Each row of a before or after table is a point. The points were changed in one or more steps. Then noise was added and the rows were shuffled. The steps act on how far a point lies along the listed directions, d1 being the first. What was done? A step turns or swaps two directions, mirrors them in a line or flattens them onto one, adds a multiple of one to another, or multiplies one. Angles are multiples of 10 degrees, from the lower direction toward the higher: turns from -170 to 170, lines from 10 to 170 but not 90. Use the fewest steps. Two steps may share a direction if one is a turn and the other turns, adds or multiplies; they go together, in the order done. Otherwise the lowest direction goes first.

Directions:
(1): [ 0.48  0.04 -0.20]
(2): [0.20 0.01 0.48]
(3): [ 0.04 -0.52 -0.01]
Before (8 x 3):
[[ 0.23  0.31  0.32]
 [ 0.03 -0.22  0.19]
 [ 0.13 -0.21 -0.14]
 [-0.40  0.23 -0.25]
 [ 0.17 -0.25 -0.04]
 [-0.17  0.16 -0.13]
 [ 0.01  0.20 -0.17]
 [-0.14  0.29 -0.12]]
After, 8 rows:
[[ 0.10 -0.13 -0.27]
 [-0.64  0.19 -0.81]
 [ 0.09 -0.10  1.01]
 [-0.34  0.10 -0.32]
 [-0.46  0.00 -0.23]
 [ 0.28 -0.16 -0.07]
 [-0.33 -0.10 -0.26]
 [ 0.33  0.06  0.37]]
Steps: swap d1 and d3; multiply d2 by 2.5

Directions:
(1): [ 0.05  0.44  0.19  0.50  0.29  0.24  0.14 -0.26]
(2): [-0.02 -0.06  0.51 -0.13  0.05 -0.43  0.49 -0.08]
(3): [-0.49  0.25 -0.04 -0.52  0.24  0.20  0.03 -0.21]
(4): [-0.49  0.17  0.18  0.23 -0.09 -0.04 -0.04  0.60]
(5): [ 0.24  0.17  0.57 -0.23 -0.19  0.19 -0.43  0.02]
Before:
[[-0.08 -0.24 -0.87 -0.35 -0.07 -0.04  0.08  0.04]
 [-0.32  0.27  0.12  0.05  0.33  0.31  0.05  0.16]
 [ 0.44 -0.28  0.20 -0.32 -0.48  0.06 -0.32  0.21]
 [-0.47  0.20  0.27 -0.28  0.05 -0.04  0.15  0.00]
 [-0.55  0.07  0.23 -0.37 -0.07 -0.04 -0.21  0.59]
 [ 0.00 -0.29 -0.27 -0.10  0.04  0.21  0.07 -0.31]
 [ 0.32  0.04  0.10  0.39 -0.01  0.27 -0.32 -0.08]
 [-0.25 -0.11 -0.51 -0.13 -0.13  0.31 -0.26  0.18]
 [-0.50 -0.49 -0.46 -0.14 -0.14 -0.66  0.25  0.49]
 [-0.21 -0.54  0.03  0.04 -0.13 -0.66  0.36  0.41]
 [-0.60  0.25 -0.32 -0.43  0.20  0.15  0.10 -0.04]
 [-0.01 -0.19 -0.05  0.27 -0.20  0.04 -0.44  0.41]
 [ 0.16 -0.03  0.22  0.28 -0.42 -0.09 -0.29  0.41]]
After:
[[ 0.09 -0.18 -0.54  0.46  0.06 -0.03  0.47 -0.05]
 [ 0.01  0.24  0.69  0.64  0.20 -0.17  0.30  0.03]
 [ 0.18 -0.44 -0.32  0.04 -0.20 -0.04 -0.27  0.15]
 [-0.11  0.68  0.61  0.72  0.30  0.11  0.07 -0.08]
 [ 0.12 -0.07  0.03 -0.04  0.05  0.37 -0.07 -0.38]
 [-0.17  0.28 -0.26  0.23  0.07  0.53 -0.22 -0.02]
 [ 0.23  0.62 -0.04  0.23  0.22  0.53 -0.11 -0.36]
 [-0.51  0.16  0.19 -0.27  0.05 -0.08  0.21  0.01]
 [-0.70  0.28 -0.06  0.20  0.30  0.01  0.24  0.36]
 [-0.09 -0.09 -0.22  0.56 -0.01  0.05 -0.20  0.30]
 [-0.03 -0.12 -0.22  0.53 -0.23 -0.23  0.08  0.36]
 [-0.44  0.50  0.07 -0.38  0.19  0.35 -0.09 -0.13]
 [-0.31 -0.03  0.09 -0.37  0.08  0.16 -0.14  0.36]]
Steps: turn d1 and d5 by 150 degrees

Directions:
(1): [ 0.47  0.30  0.33 -0.07  0.28  0.23 -0.43 -0.23  0.24  0.13 -0.35]
(2): [-0.19  0.03 -0.39 -0.17 -0.29 -0.21 -0.63  0.31  0.36  0.01 -0.11]
(3): [-0.54  0.07  0.31  0.46  0.21 -0.04 -0.02 -0.09  0.44 -0.36 -0.08]
(4): [-0.03 -0.09  0.15 -0.18 -0.03 -0.04 -0.48 -0.35 -0.40 -0.53  0.35]
Before:
[[ 0.43 -0.07 -0.01 -0.42 -0.08 -0.05 -0.94 -0.19 -0.12 -0.05 -0.17]
 [-0.79 -0.06 -0.23  0.44 -0.12 -0.30 -0.36  0.54  0.60 -0.29  0.10]
 [ 0.01 -0.01  0.01 -0.14 -0.10  0.17 -0.10  0.02 -0.34 -0.08  0.30]
 [ 0.14  0.12  0.04 -0.39  0.02  0.07 -0.49 -0.19  0.16 -0.05 -0.01]
 [-0.02 -0.11 -0.12 -0.24 -0.02  0.04 -0.55 -0.32 -0.09 -0.38  0.15]
 [-0.74 -0.10 -0.39 -0.17 -0.34 -0.32 -0.63  0.40  0.20 -0.32  0.11]
 [-0.37 -0.17 -0.20  0.25 -0.10 -0.10  0.03  0.34  0.49  0.01 -0.20]
 [ 0.70 -0.01  0.22 -0.01  0.02  0.16  0.02  0.04  0.05  0.35 -0.22]
 [-0.56  0.06  0.37  0.40  0.23 -0.06  0.28  0.20  0.48 -0.23 -0.16]]
After (9 x 11):
[[-0.27  0.05  0.16  0.16 -0.02  0.16 -0.21  0.08  0.14 -0.17  0.09]
 [ 0.33  0.40  0.54  0.08  0.59  0.39 -0.17 -0.08  0.38  0.23 -0.52]
 [ 0.73  0.36  0.22  0.10  0.38  0.36  0.02  0.20  0.36  0.65 -0.49]
 [-0.18 -0.22  0.61  0.40  0.36  0.09  0.36 -0.50 -0.19 -0.37  0.03]
 [-0.25  0.02  0.15  0.37  0.29  0.14  0.23 -0.27  0.38 -0.20 -0.12]
 [ 0.24  0.02 -0.19 -0.23 -0.11  0.01  0.36  0.58  0.21  0.59 -0.31]
 [ 0.09 -0.40  0.08  0.05 -0.20 -0.09  0.15  0.02 -0.42 -0.28  0.41]
 [ 0.65 -0.09 -0.04 -0.19  0.04  0.21 -0.03  0.09  0.04  0.37 -0.30]
 [-0.19 -0.02  0.33  0.03  0.26  0.12  0.39 -0.29  0.00 -0.18  0.15]]
Steps: turn d1 and d2 by -130 degrees; turn d3 and d4 by -100 degrees

Directions:
(1): [ 0.29  0.51 -0.21  0.12  0.14 -0.19 -0.54  0.14  0.03 -0.26 -0.05  0.10
  0.20  0.56  0.30  0.40 -0.27 -0.27]
(2): [ 0.29  0.20  0.22 -0.15  0.21  0.31 -0.09 -0.07 -0.23  0.68 -0.27  0.66
  0.11  0.19 -0.24 -0.28  0.09 -0.20]
(3): [-0.20 -0.20  0.00 -0.26  0.44 -0.01  0.26  0.44  0.33  0.39 -0.24  0.12
 -0.14 -0.24  0.38  0.65 -0.10 -0.14]
(4): [ 0.35  0.19  0.39 -0.58 -0.43 -0.06 -0.18  0.45  0.26  0.11  0.28 -0.22
 -0.41  0.13  0.17 -0.16  0.30 -0.03]
(5): [-0.03  0.09 -0.73 -0.57 -0.06  0.30 -0.17  0.07  0.19 -0.24 -0.45  0.12
 -0.12 -0.17  0.02 -0.38 -0.26  0.25]
Before, 13 rows:
[[ 0.42  0.14  0.06 -0.13 -0.57 -0.34 -0.41  0.30  0.01 -0.66  0.47 -0.58
  -0.11  0.26  0.25 -0.42  0.03  0.04]
 [ 0.17 -0.20  0.23  0.13  0.21  0.16  0.21 -0.20  0.02  0.39 -0.18  0.54
   0.11  0.20 -0.33  0.01  0.23 -0.24]
 [ 0.38 -0.02  0.29  0.14  0.08  0.04 -0.09  0.08 -0.10  0.49 -0.07  0.39
  -0.07  0.13 -0.13  0.13  0.23 -0.08]
 [ 0.01  0.28  0.50  0.03 -0.51 -0.20 -0.11  0.24 -0.10 -0.41  0.47 -0.57
   0.11  0.29  0.14 -0.10  0.44  0.03]
 [-0.23 -0.27  0.16  0.20  0.01  0.17  0.41 -0.21 -0.17  0.16 -0.03  0.20
   0.08 -0.24 -0.27 -0.20  0.00  0.04]
 [ 0.20  0.08  0.32  0.22 -0.53 -0.21 -0.15  0.12 -0.05 -0.13  0.50 -0.36
  -0.01  0.33  0.07  0.06  0.17 -0.10]
 [ 0.21  0.20  0.27  0.39 -0.52 -0.33 -0.23 -0.10 -0.24 -0.32  0.47 -0.31
   0.13  0.32 -0.26 -0.04 -0.08 -0.02]
 [ 0.11  0.32  0.28  0.19 -0.64 -0.11 -0.42 -0.20 -0.14 -0.43  0.50 -0.27
  -0.26  0.25 -0.28 -0.42  0.26  0.11]
 [-0.02 -0.35  0.47 -0.10 -0.17  0.25  0.24 -0.08 -0.12  0.60 -0.08  0.19
  -0.12 -0.30 -0.25 -0.34  0.24  0.04]
 [ 0.08  0.03 -0.14 -0.12  0.00  0.10  0.27 -0.10 -0.09  0.06 -0.23  0.02
   0.09 -0.10 -0.01 -0.14  0.11  0.05]
 [-0.18 -0.29  0.18  0.17  0.32 -0.11  0.32 -0.04 -0.03  0.52 -0.04  0.17
   0.02 -0.20 -0.09  0.16  0.16 -0.07]
 [ 0.26  0.19  0.38  0.10 -0.48 -0.28 -0.32 -0.01 -0.07 -0.41  0.62 -0.62
  -0.18  0.22  0.14 -0.10  0.30  0.00]
 [-0.03 -0.14  0.20 -0.07 -0.09  0.13  0.20 -0.04 -0.11  0.08  0.17  0.12
   0.00 -0.12 -0.21 -0.25  0.25  0.08]]
After (13 x 18):
[[ 0.07  0.18  0.11  0.49  0.46 -0.34 -0.17 -0.01 -0.15  0.27  0.04  0.24
   0.22  0.38  0.08  0.48 -0.03 -0.35]
 [ 0.22 -0.17 -0.53 -0.89 -0.74  0.16 -0.14  0.40  0.27 -0.67 -0.01 -0.50
  -0.43 -0.36  0.07 -1.02 -0.03  0.48]
 [ 0.18  0.28 -0.58 -0.78 -0.60  0.16 -0.45  0.17  0.31 -0.65  0.01 -0.45
  -0.40 -0.09  0.22 -0.54  0.01  0.34]
 [ 0.37  0.24  0.98  0.77  0.04 -0.30 -0.27 -0.04 -0.27  0.47  0.35  0.14
   0.35  0.63  0.05  0.60  0.16 -0.58]
 [ 0.51  0.27  0.40  0.43  0.08 -0.18 -0.31  0.02 -0.24  0.34  0.08  0.41
   0.10  0.48 -0.05  0.38  0.18 -0.26]
 [ 0.14  0.16  0.40  0.24  0.09 -0.14 -0.09  0.07 -0.12  0.08  0.32  0.17
   0.17  0.33  0.05  0.26  0.19 -0.23]
 [ 0.15  0.15 -0.57 -0.52 -0.60  0.12 -0.38  0.28  0.19 -0.41 -0.07 -0.27
  -0.18  0.14  0.12 -0.34 -0.13  0.21]
 [-0.01  0.42 -0.42 -0.70 -0.55  0.10 -0.39  0.37  0.24 -0.73 -0.14 -0.47
  -0.06  0.07  0.20 -0.55  0.09  0.34]
 [ 0.12  0.05  0.24  0.26  0.02 -0.11  0.27 -0.14 -0.17  0.19 -0.01 -0.04
   0.13  0.04  0.06  0.15  0.25 -0.09]
 [ 0.38  0.14  0.60  0.60  0.32 -0.18 -0.07 -0.14 -0.10  0.42  0.06  0.53
   0.27  0.71 -0.11  0.52  0.22 -0.61]
 [ 0.17  0.23 -0.47 -0.55 -0.51  0.02 -0.34  0.27  0.21 -0.43 -0.09 -0.16
  -0.21 -0.05 -0.03 -0.30 -0.34  0.27]
 [ 0.06  0.11  0.42  0.53  0.21 -0.19  0.01 -0.04 -0.13  0.16  0.13  0.23
   0.23  0.29  0.08  0.50 -0.07 -0.36]
 [ 0.07  0.37 -0.11 -0.46 -0.58  0.06 -0.44  0.17  0.16 -0.39  0.19 -0.23
  -0.51  0.05 -0.02 -0.39  0.15  0.18]]
Steps: add -1.5 times d2 to d1; turn d1 and d5 by 110 degrees; flatten d3 and d4 onto the line at 120 degrees

Directions:
(1): [-0.13  0.21  0.19  0.32  0.45 -0.28  0.39  0.18  0.42  0.19  0.20 -0.42
  0.13 -0.44  0.43 -0.40 -0.21 -0.17  0.01  0.32  0.33  0.07 -0.30 -0.41
 -0.01  0.05 -0.42  0.10  0.12 -0.32 -0.14  0.59]
(2): [-0.11  0.44 -0.17 -0.07 -0.30  0.29  0.05 -0.17  0.39 -0.23  0.31 -0.12
 -0.08  0.35  0.03  0.15 -0.64  0.06  0.03 -0.26  0.43  0.04 -0.02  0.56
 -0.07 -0.35  0.07  0.57  0.64 -0.31  0.03  0.04]
(3): [-0.31 -0.07  0.35  0.13  0.03 -0.43  0.49 -0.61 -0.13 -0.13  0.09 -0.33
  0.26  0.20 -0.69 -0.23 -0.19 -0.50  0.07 -0.19 -0.10 -0.35 -0.07 -0.25
  0.32 -0.36  0.34 -0.14  0.00 -0.11  0.29 -0.21]
(4): [-0.13  0.17  0.06  0.06  0.12 -0.25 -0.15  0.05 -0.63 -0.14  0.86  0.21
  0.12  0.09 -0.13 -0.45 -0.04  0.10 -0.50 -0.11 -0.53  0.56  0.12  0.07
 -0.29 -0.33 -0.30  0.09  0.04  0.01 -0.29  0.06]
(5): [ 0.33 -0.26  0.28  0.24  0.05  0.36  0.22  0.41  0.07 -0.05  0.23 -0.51
 -0.23  0.32 -0.20 -0.03  0.51 -0.63 -0.18 -0.19  0.35 -0.03 -0.19  0.14
 -0.44  0.07  0.04 -0.02  0.19  0.32 -0.57 -0.34]
Before:
[[-0.54  0.20  0.24  0.19 -0.09 -0.44  0.79 -0.72  0.23 -0.15  0.03 -0.37
   0.26  0.10 -0.58 -0.22 -0.42 -0.41  0.27 -0.20  0.25 -0.52 -0.26 -0.18
   0.34 -0.42  0.18  0.03  0.06 -0.44  0.53  0.14]
 [ 0.17  0.12  0.29  0.09  0.03  0.47  0.40  0.28  0.66  0.02  0.35 -0.72
  -0.10  0.20  0.01 -0.13  0.01 -0.53 -0.06 -0.05  0.83 -0.09 -0.14  0.00
  -0.34  0.01 -0.05  0.39  0.54  0.02 -0.39 -0.01]
 [ 0.20 -0.23 -0.14 -0.06  0.14 -0.16 -0.63  0.38 -0.26  0.17 -0.43  0.37
  -0.21 -0.27  0.42  0.16  0.29  0.52  0.15  0.03 -0.31  0.18  0.24  0.07
  -0.05  0.34 -0.09 -0.51 -0.42  0.41  0.10 -0.01]
 [-0.24  0.16  0.10  0.10  0.09 -0.43  0.29 -0.46  0.20 -0.12  0.10 -0.39
   0.16  0.17 -0.56 -0.28 -0.46 -0.18  0.07 -0.32 -0.11 -0.14 -0.11 -0.13
   0.26 -0.41  0.36  0.13  0.18 -0.31  0.27  0.03]
 [-0.10 -0.26 -0.02 -0.17 -0.26 -0.02  0.04 -0.36  0.07 -0.09 -0.34  0.06
   0.07  0.16 -0.47  0.10 -0.02  0.03  0.50 -0.02  0.04 -0.34  0.06 -0.10
   0.38  0.15  0.41 -0.26  0.06  0.05  0.29 -0.28]
 [-0.02 -0.18  0.17 -0.12 -0.05  0.01 -0.06 -0.14 -0.02  0.03 -0.12 -0.12
   0.17 -0.07 -0.07 -0.19  0.26 -0.03 -0.04 -0.15 -0.22 -0.12  0.06 -0.12
   0.09 -0.12  0.20 -0.08  0.04  0.03 -0.01 -0.29]
 [ 0.25 -0.02 -0.04  0.27  0.12 -0.03  0.18  0.27  0.26  0.12  0.16 -0.31
  -0.03 -0.09  0.29 -0.16  0.13 -0.13  0.02  0.09  0.27  0.05 -0.13 -0.01
  -0.28  0.15 -0.38  0.00  0.19 -0.24 -0.16  0.36]
 [ 0.13 -0.43  0.37  0.34  0.31 -0.08  0.29  0.21  0.09  0.01 -0.36 -0.59
  -0.22 -0.06 -0.01  0.02  0.38 -0.47 -0.02  0.33  0.39 -0.19 -0.22 -0.46
  -0.10  0.19  0.00 -0.24 -0.20  0.23 -0.06 -0.07]
 [-0.23  0.06  0.07 -0.12 -0.31 -0.44  0.13 -0.56 -0.46 -0.16  0.15 -0.02
   0.27  0.17 -0.71 -0.28 -0.02 -0.29  0.07 -0.17 -0.23 -0.25 -0.04  0.10
   0.31 -0.48  0.49 -0.34  0.00 -0.07  0.45 -0.25]
 [ 0.32  0.24 -0.02  0.30  0.23  0.54  0.08  0.79  0.73  0.33  0.30 -0.58
  -0.37 -0.13  0.71  0.23 -0.28 -0.04 -0.15  0.29  0.97  0.18 -0.54  0.30
  -0.51  0.30 -0.43  0.47  0.60 -0.16 -0.58  0.22]
 [ 0.03  0.17  0.14  0.26  0.14 -0.07  0.38  0.06  0.02 -0.04  0.50 -0.40
   0.00  0.05  0.10 -0.44  0.01 -0.34 -0.25 -0.14  0.23  0.26 -0.24  0.15
  -0.37 -0.35 -0.15  0.07  0.26  0.08 -0.50 -0.08]]
After (11 x 32):
[[ 0.12  0.01  0.04  0.31  0.17 -0.21  0.26  0.13  0.13  0.05  0.31 -0.30
   0.05 -0.05  0.12 -0.27  0.03 -0.13 -0.03  0.05  0.12  0.09 -0.12 -0.03
  -0.22 -0.01 -0.40  0.00  0.16 -0.26 -0.08  0.34]
 [ 0.14 -0.35  0.10  0.05  0.14 -0.26 -0.24  0.12 -0.17  0.12 -0.55  0.01
  -0.15 -0.11 -0.01  0.12  0.28  0.08  0.29 -0.11 -0.17 -0.14  0.10 -0.07
   0.09  0.20  0.15 -0.63 -0.41  0.41  0.22 -0.23]
 [ 0.45 -0.62  0.13  0.08 -0.27  0.69  0.16  0.33  0.43 -0.06 -0.43 -0.49
  -0.34  0.44 -0.39  0.32  0.71 -0.56  0.45 -0.17  0.67 -0.44 -0.17  0.10
  -0.15  0.47  0.44 -0.22  0.27  0.46 -0.39 -0.63]
 [ 0.05 -0.18  0.11 -0.14 -0.03  0.05 -0.17  0.00 -0.01  0.04 -0.09 -0.05
   0.14 -0.09  0.05 -0.18  0.33  0.05 -0.06 -0.11 -0.18  0.01  0.09 -0.08
   0.01 -0.05  0.13 -0.06  0.02  0.04 -0.07 -0.24]
 [ 0.00  0.22 -0.18  0.03  0.06 -0.05 -0.07  0.02  0.36  0.00 -0.10 -0.16
  -0.04  0.00 -0.04 -0.06 -0.32  0.22  0.10 -0.16  0.04  0.08 -0.06  0.05
   0.07 -0.08  0.17  0.21  0.16 -0.22  0.12  0.21]
 [ 0.13  0.17  0.35  0.12  0.11  0.39  0.36  0.36  0.34 -0.07  0.87 -0.68
  -0.04  0.25 -0.07 -0.36  0.07 -0.55 -0.33 -0.14  0.57  0.22 -0.13  0.06
  -0.60 -0.17 -0.20  0.42  0.60  0.10 -0.65 -0.01]
 [-0.42  0.58 -0.18 -0.01  0.13 -0.64 -0.03 -0.31 -0.45 -0.08  0.73  0.37
   0.34 -0.33  0.35 -0.66 -0.61  0.56 -0.34  0.02 -0.54  0.70  0.12  0.07
  -0.04 -0.61 -0.45  0.19  0.04 -0.33  0.01  0.39]
 [-0.08  0.20 -0.30 -0.30 -0.35 -0.20 -0.34 -0.17 -0.29 -0.05 -0.08  0.42
   0.08 -0.12 -0.06 -0.04 -0.04  0.31  0.10  0.06 -0.21  0.01  0.07  0.27
   0.24 -0.17  0.24 -0.23 -0.05 -0.07  0.44 -0.01]
 [ 0.14  0.19  0.36  0.52  0.33  0.18  0.50  0.47  0.41  0.16  0.80 -0.91
  -0.18  0.19  0.06 -0.13 -0.30 -0.56 -0.36  0.08  0.75  0.15 -0.59  0.14
  -0.52 -0.10 -0.32  0.41  0.66 -0.14 -0.59 -0.02]
 [ 0.05  0.01  0.06  0.18 -0.13  0.32  0.49  0.16  0.60  0.01 -0.17 -0.45
  -0.19  0.12  0.04  0.15  0.19 -0.37  0.24 -0.11  0.77 -0.33 -0.33  0.14
  -0.22  0.08 -0.05  0.10  0.20 -0.11 -0.06  0.12]
 [ 0.39 -0.56  0.52  0.54  0.36  0.18  0.33  0.61 -0.02 -0.05  0.02 -0.87
  -0.39  0.15 -0.05 -0.10  0.79 -0.80 -0.27  0.19  0.51 -0.04 -0.31 -0.30
  -0.56  0.23 -0.12 -0.24 -0.03  0.50 -0.60 -0.25]]
Steps: multiply d3 by 0; multiply d4 by 3; turn d4 and d5 by -60 degrees
